Each row of a before or after table is a point. The points were changed in one or more steps. Then noise was added and the rows were shuffled. The steps act on how far a point lies along the listed directions, d1 being the first. What was done? A step turns or swaps two directions, mirrors them in a line or flattens them onto one, adds a multiple of one to another, or multiplies one. Angles are multiples of 10 degrees, from the lower direction toward the higher: turns from -170 to 170, lines from 10 to 170 but not 90. Use the fewest steps. Two steps may share a direction if one is a turn and the other turns, adds or multiplies; they go together, in the order done. Otherwise the lowest direction goes first.

Directions:
(1): 2.18; 1.50; 2.31
(2): -2.39; 2.49; 0.63
Before (14 x 3):
-0.34; 0.75; 0.34
-0.03; -0.34; -0.33
0.12; -0.31; -0.49
0.39; -0.26; 0.23
0.05; -0.50; -0.33
0.24; -0.03; -0.13
0.41; -0.18; 0.16
0.02; -0.46; -0.17
-0.30; 0.29; 0.29
0.21; -0.42; -0.15
-0.42; -0.67; -0.26
0.59; -0.01; 0.05
-1.02; 0.69; 0.20
-1.23; 0.25; -0.32
After:
-0.09; -0.36; -0.13
0.49; -0.28; 0.13
0.73; -0.14; 0.05
-0.15; -0.19; -0.29
-1.12; 0.74; 0.22
0.01; -0.18; -0.47
-0.10; -0.34; -0.28
-0.26; 0.24; 0.28
-0.22; 0.63; 0.31
0.19; -0.36; -0.13
-0.64; -0.42; -0.18
0.23; -0.01; -0.12
-1.53; 0.55; -0.24
0.47; -0.36; 0.21
Steps: add -0.5 times d1 to d2

Directions:
(1): 0.88; 3.58; 1.16; 1.23
(2): 1.62; 0.76; -3.63; 0.03
(3): -0.69; 1.46; -0.03; -3.72
(4): 3.54; -0.96; 1.37; -1.05
Before:
0.05; -0.12; 0.14; -0.43
0.12; 0.45; 0.05; 0.85
0.03; -0.38; 0.18; -0.19
-0.15; 0.10; 1.06; 0.62
0.22; -0.13; 0.12; -0.20
-0.32; 0.31; 0.51; 0.01
-0.14; -0.18; 0.66; 0.33
-0.09; -0.63; 0.27; -0.17
-0.40; -0.77; 0.71; 0.30
0.83; 0.82; -0.19; -0.41
-0.14; 0.33; 0.39; 1.04
-0.08; 0.07; -0.50; 0.64
-0.16; 0.28; -0.01; 0.68
-0.20; 0.06; 0.40; -0.41
After (14 x 4):
0.44; -0.90; -0.13; 0.70
0.31; 0.18; 0.04; -0.30
-0.22; 0.87; 1.09; -1.37
-0.16; -0.80; 0.21; 1.31
0.54; -1.57; 0.12; 1.00
0.07; 0.45; -0.08; -0.95
0.36; 0.09; -0.26; -0.17
0.77; -1.04; -0.77; 1.06
-0.25; -0.44; 0.08; 1.69
-0.19; -0.49; 0.01; -0.63
0.07; -1.59; 0.29; 2.06
-0.04; 0.13; -0.11; -1.31
-0.04; -0.97; 0.51; 1.67
0.47; -0.05; -0.51; 0.07
Steps: turn d1 and d2 by -110 degrees; turn d1 and d4 by -30 degrees; multiply d3 by 3

Directions:
(1): 0.34; -0.37; 1.18; 3.93; 2.73; -0.29
(2): -2.40; -0.40; 2.26; 1.75; -3.25; -0.03
(3): -0.15; -2.51; 3.31; -2.26; 1.51; 0.12
(4): 1.28; -1.53; -0.46; 0.71; -0.72; 4.41
Before (10 x 6):
0.21; -0.05; -0.10; -0.63; 0.34; -0.40
0.08; 0.82; -0.65; 0.62; -0.15; -0.57
0.08; -0.23; -0.01; -0.45; 0.44; -0.29
0.11; 0.01; 0.13; -0.49; 0.05; -0.32
-0.17; 0.07; 0.31; -0.42; 0.00; -0.35
-0.88; -0.27; 0.80; 0.12; -0.68; -0.24
-0.09; 0.43; -0.77; -1.59; -0.67; -0.27
-0.23; -0.26; 0.32; -0.26; 0.25; -0.31
0.25; 0.07; -0.39; -1.10; -0.22; 0.26
-0.04; 0.39; -0.52; 0.13; 0.40; -0.54
After (10 x 6):
-0.16; 0.41; 0.31; 0.00; 0.41; -1.23
-0.05; -0.44; 0.28; -0.21; 0.15; 0.37
0.40; -0.38; 0.17; -0.16; 0.59; 0.14
0.02; -0.19; 0.35; -0.45; -0.03; 0.20
-0.05; -0.07; 0.20; 0.11; 0.89; -0.59
0.31; 0.16; -0.44; -0.53; 0.05; 0.23
0.23; -0.22; 0.23; -0.28; 0.12; 0.11
0.29; -0.42; 0.02; 0.03; 0.63; 0.24
-0.03; 0.11; -0.29; -1.49; -0.23; -0.21
-0.86; -0.34; 0.46; -0.81; -1.49; 0.39
Steps: add -1 times d2 to d1; turn d3 and d4 by 70 degrees
